Each point is reached from the start by the listed moves, each made 0, 1 or 2 times, or once backwards (-1), plus a little noise. Is the number of moves made odd or even? Then give how often each move was made.

Moves:
(1): [-3 11 -1 -9 12]
(2): [ 20  11  -4  44 -20]
Start: [ 5 -5  5 -2 19]
Points:
[ 47  15  -1  87 -20] -> even (0, 2)
[20 30  1 24 21] -> odd (2, 1)
[-25   4   6 -63  63] -> odd (2, -1)

Moves:
(1): [-11   5   1 -16]
(2): [ 18 -14 -18 -11]
(3): [ 28  29  -1 -11]
(4): [ 13  -8  14 -29]
Start: [-5 -3 15 17]
Points:
[49 60 -1 40] -> even (-1, 0, 2, -1)
[ 12  77  33 -28] -> odd (2, -1, 2, 0)
[-54 -15  50 -22] -> odd (2, -1, -1, 1)

Moves:
(1): [-16   1  13 -20 -13   1   1 -14  -8  11  -6]
(2): [  4  -9  -5  -4  -3  -5   3   4 -10  10  18]
(3): [ 13 -15  -5   6   0   5  -8  25  12 -18   1]
(4): [ -7   5 -13   4  -7  13  -2  14 -17  -2  -2]
(5): [-10   2  -7   5   0  -5  -7   0   4  14  -2]
(6): [-10  -5  -4  -8  16 -13  18   1  -4  -5  -8]
(7): [ 1 13 -3 -4  3  6  8  1  4  2  8]
(8): [ -1   0  -4 -11  10  -1   0  -5  -8   6  10]
Start: [ -3   3   0  -2   1 -21  -1  -9   6   5   1]
Points:
[-95  53   0 -44  -3 -29  39 -42 -15  51 -45] -> even (2, -1, -1, 1, 2, 2, 2, -1)
[-42  12  33 -48  -6 -32  -3 -60  13  43 -21] -> even (2, -1, 0, -1, 1, 0, 0, 1)
[-20 -10  14 -20 -16 -24  -9 -22  -6  14 -13] -> even (1, 0, 0, 0, 0, 0, -1, 0)
[-26  10 -28 -16 -35   8 -27   4 -50  47  24] -> odd (1, 1, 0, 2, 1, -1, 0, 1)
[-28  -6  34 -37 -25 -30 -30 -57   3  54   0] -> odd (2, 0, 0, -1, 1, -1, -1, 1)
[ -5 -29 -32   0  -3 -19 -24  30 -20  12  16] -> even (0, 1, 1, 1, 1, 0, -1, 1)

Moves:
(1): [ 11   6  -3  -7 -12  11   0   0   5   0   5  14   7]
(2): [ 1 -5 -2  3 17  2  2 -5  3 -6 -8 -3  2]
(3): [ -3   0  10 -16   6  16  -2   3  -4   1   2  -7  13]
(4): [ 3  2  0  4  4 10  1 14 -6 10  9 12 11]
(5): [-11   5  -7   1   7  -2  -3   6  -9  -4  -3  -1 -14]
(6): [ 14  -4  -2  -1   8   5  -3  -7 -11  -4   5 -12  -1]
(7): [-3  1 -5  4 -3  0  4  9  0 -6  0 -5  6]
(8): [ 16  13   7   0 -13  13   4  25   1  13  -2   2  -1]
(9): [ 13   5  -1 -14 -21  -6  11   5   9   3  18  29   2]
(10): [ 11 -10   9   1  -7  20   1   4   7  -7  12  13   7]
(11): [-12  17  -4   4   8 -17   9 -24  12 -11   9  -4 -15]
Start: [ -9   6  -8   0 -11 -11  -9 -11  -5 -15   9   8   8]
Points:
[ 44  -9 -14  22 -45  46 -17  65 -40 -26  31  13   2] -> even (0, -1, -1, 0, 2, 2, 2, 1, 0, 2, -1)
[ 87 -19  28 -59 -12  84  -2  39 -23   7  52  59  69] -> odd (0, 2, 2, 1, 0, 2, -1, 1, 2, 1, -1)
[ 27 -43  20 -48  -5  27  12 -40  21 -60  51  31  59] -> even (-1, 2, 2, -1, -1, 1, 1, -1, 2, 2, 0)
[ 21  14  11  -3 -63  26   7  95  -1  15  14  49  17] -> odd (-1, 0, 0, 0, 1, -1, 1, 2, 1, 1, -1)
[-12  28 -12 -32 -10   2   5 -28  15 -52  32  37 -15] -> odd (1, 1, 1, -1, 2, 0, 0, 0, 1, 1, 1)
[ 13  72 -13   5 -45 -27  20 -32  56 -17  10  43 -36] -> odd (2, 1, -1, -1, 0, -1, -1, 2, 0, 0, 2)
[-16  29 -50   3 -23 -69  13  17 -26 -25  25  20 -34] -> even (-1, 0, -1, 0, 2, 1, 2, 0, 2, -1, 0)
